Each point is reached from the start by the listed moves, each made once or not at all, plus a little noise. Say if it took an odd or an even number of moves. Then give how often each move was made.

Moves:
(1): [ 3.20 -0.79  0.11  0.19 -0.29]
(2): [ 0.83  2.93 -0.75  0.56  0.05]
Start: [ 1.34 -1.55 -0.63  0.53 -0.08]
Points:
[ 1.16 -1.79 -0.49  0.75  0.10] -> even (0, 0)
[ 4.40 -2.16 -0.53  0.84 -0.28] -> odd (1, 0)
[ 5.46  0.46 -1.28  1.32 -0.43] -> even (1, 1)

Moves:
(1): [ 4.26 -0.26  0.25  0.21 -0.19]
(2): [ 0.06  3.01 -1.08  0.51  0.13]
(3): [-0.10  0.62  2.62  1.06 -0.45]
(4): [-0.47 -0.80 -1.09  2.74 -0.48]
Start: [-0.76 -0.95  0.57  0.87  0.62]
Points:
[-1.10 -0.95  2.06  4.65 -0.37] -> even (0, 0, 1, 1)
[ 3.02  0.99 -1.37  4.28 -0.05] -> odd (1, 1, 0, 1)
[-0.66  2.12 -0.41  1.20  0.71] -> odd (0, 1, 0, 0)
[ 3.53  2.01 -0.20  1.77  0.63] -> even (1, 1, 0, 0)
[-0.81 -0.35  3.17  1.86  0.21] -> odd (0, 0, 1, 0)

Moves:
(1): [ 2.64  0.19  0.06  1.08 -0.67  0.38  0.33 -0.19  0.52]
(2): [ 0.26  2.51 -1.01 -0.86  0.29  0.19 -0.35  0.48 -0.12]
(3): [-0.05  0.88  2.54 -0.46  0.62  0.06 -0.79 -0.19 -0.38]
(4): [-1.10  0.49  0.13  2.09 -0.56  0.97 -0.15  1.14  0.19]
(5): [ 0.14 -0.23 -0.59  1.51  4.25  0.04  0.13 -0.51 -1.94]
(6): [-0.46  0.15  0.07 -1.51  0.41  3.29  0.31 -1.30  0.24]
(7): [ 0.47  0.24  0.55 -0.18 -0.32 -0.38  3.09  1.37 -0.83]
(8): [ 0.83 -1.10 -0.18 -0.84  0.63  0.67 -0.90  2.50  0.20]
Start: [-0.15  0.11 -3.36  1.00 -3.38 -0.55 -0.07 -0.40 -0.11]
Points:
[ 2.56  2.48 -4.37  2.31  0.73  4.64  2.66  3.15 -1.90] -> odd (1, 1, 0, 1, 1, 1, 1, 1)
[-0.38 -0.52 -3.19  2.00  0.89  4.21  2.46  2.75 -2.21] -> odd (0, 0, 0, 1, 1, 1, 1, 1)
[-1.36  3.31 -4.34  0.74 -3.19  3.94 -0.20 -0.21  0.36] -> odd (0, 1, 0, 1, 0, 1, 0, 0)
[ 0.74  3.62 -1.80  1.01  1.40 -0.67  1.91  0.96 -3.10] -> even (0, 1, 1, 0, 1, 0, 1, 0)
[ 2.74  0.13 -1.37  0.87  1.87  3.86 -0.75 -0.30 -1.37] -> odd (1, 0, 1, 0, 1, 1, 0, 1)

Moves:
(1): [ 0.34 -0.33 -0.65 -0.55  0.25 -0.75  0.41 -0.14 -0.35 -1.63 -0.30 -0.76
  0.08 -0.09]
(2): [ 1.52  2.00 -0.36 -1.06 -0.20  0.38 -0.04 -0.14 -0.10  0.07  0.59  0.68
  0.17 -1.04]
(3): [-0.35 -0.67 -1.44 -1.72 -0.82 -0.04 -1.26 -0.67  0.99 -0.93 -1.51 -0.03
 -1.83  0.37]
(4): [ 0.04 -1.21  1.77  3.15 -0.34  1.70 -0.16 -1.43  0.14 -1.11  0.06 -0.33
 -2.07  0.69]
(5): [-0.17 -1.04  0.17 -0.28  2.32  2.10  0.08 -0.88  0.98  0.56  1.22 -0.44
  1.32 -0.38]
(6): [-0.26  0.16  0.09  0.22  0.40 -0.48 -0.56 -0.43  0.17 -0.57 -0.07  0.67
  0.60  1.14]
(7): [-0.85  0.26  1.46 -0.31 -0.52  1.36 -0.73  0.53 -0.13 -0.56 -0.85 -1.20
 -0.42  0.18]
(8): [ 0.10 -0.96  0.69  0.47  0.83  0.62 -1.69  0.77  0.25 -0.98  0.31 -0.96
 -1.19  0.20]
(9): [ 2.36 -0.73  1.44 -0.99 -0.57 -1.33  1.69  0.95  1.25  0.88  1.10  1.72
  2.98  0.29]
(10): [ 1.55  1.03 -1.38  0.44 -1.15 -0.21 -0.68 -0.35  1.30  1.65 -0.71 -0.79
  0.06  1.37]
(11): [-0.19  1.03 -0.84 -0.53 -1.04  2.73  1.46  1.02  0.54 -0.67  0.24 -1.85
 -2.73  0.88]
Start: [-1.63  0.19 -0.24  0.03 -0.79  0.46 -0.29 -2.04 -1.03 -2.03  1.02 -0.83
 -0.53 -0.25]
Points:
[ 2.59  1.93 -1.18 -4.23 -3.68  2.71 -1.73 -0.33  2.79 -5.01 -0.12 -3.41
 -2.70  2.93] -> odd (1, 1, 1, 0, 0, 1, 1, 1, 1, 1, 1)
[-0.01  0.71 -1.33  2.40 -3.15  3.93  0.94 -2.74  0.66 -3.74  0.17 -4.68
 -4.96  2.55] -> even (1, 0, 0, 1, 0, 0, 0, 0, 0, 1, 1)
[ 0.71 -0.72  0.06 -0.10 -0.56  5.69 -4.20 -4.45  2.03 -5.15 -0.50 -4.58
 -4.46  0.87] -> even (1, 1, 1, 1, 1, 0, 1, 1, 0, 1, 0)
[-1.51  2.29 -2.16 -3.82 -2.57  3.61 -1.03 -1.67  0.02 -6.32 -0.97 -3.10
 -4.60  1.16] -> even (1, 1, 1, 0, 0, 1, 1, 0, 0, 0, 1)
